Every row gives one point. Two turns around zero, p and q, are shown by what they do to some points. Where does a point land after both, in the order given? Backwards means that the second turn is done in reverse. Each puzzle has new turns, and all numbers are rounded.

Turn p:
[ 3  0 21] => [-10   3  18]
[-16  34   5] => [-7 36 -8]
[ 27  30 -11] => [34 23  7]
[-15 -61 -18] => [-15 -60 -21]
[ 25 -14  -3] => [ 18 -18  14]
[-25  11   5] => [-20  15 -12]
Turn q:
[  9  -5 -37] => [ 26  -5 -28]
[-25 -25  -7] => [-18 -25 -18]
[41 13 31] => [21 14 47]
[-9 13 37] => [-26  13  28]
[-16   3 -24] => [ -3   3 -29]
Where do these land?
p, then q: [19 -8 18] => [-11  -8  24]
p, then q backwards: [-39 -30 -17] => [-41 -26 -19]
q, then p: [-20  17  -8] => [  3  15 -23]
p, then q backwards: [-37  17   4] => [-33  24  -6]
q, then p: [29 19  2] => [14 18 26]
p, then q: [ 48 -15   1] => [ 14 -21  43]

Turn p:
[-25  40  19  26] => [-35  10   2  44]
[-9 24  2 15] => [-18  14   3  19]
[ 10 -38 -34 -42] => [ 17 -12  -7 -63]
[-13 -10  31   7] => [  3 -25  -9  24]
[15  9 16 -7] => [ 6 -7 22  7]
[ 21 -25 -35   1] => [ 26  21 -11 -32]
Turn q:
[-4 -7 16 18] => [-5  1 16 19]
[12 10 20 16] => [ 8 18  6 22]
[25 10 -5 20] => [  3  12 -21  23]
[-36  11 -26 -74] => [  6 -12   1 -86]
[ 27 -14   2  -8] => [ 23 -15 -11  10]
[-23  -9  -6  28] => [-34  -4  10  12]
Where do these land?
p, then q: [ 4 11 -2  4] => [-1 11  5  2]
p, then q: [ 16 -23 -45  20] => [ 20  24 -40 -26]
p, then q: [-37  12  31   4] => [-42 -19  14  14]
q, then p: [ 48 -31 -24  25] => [ 28  41 -44  -9]
p, then q: [-15  29  26 -20] => [-17 -11  40  10]
p, then q: [-21  21   0  -1] => [-23   3  16  -8]
p, then q: [  6 -18  12 -33] => [ 22 -32  10   0]
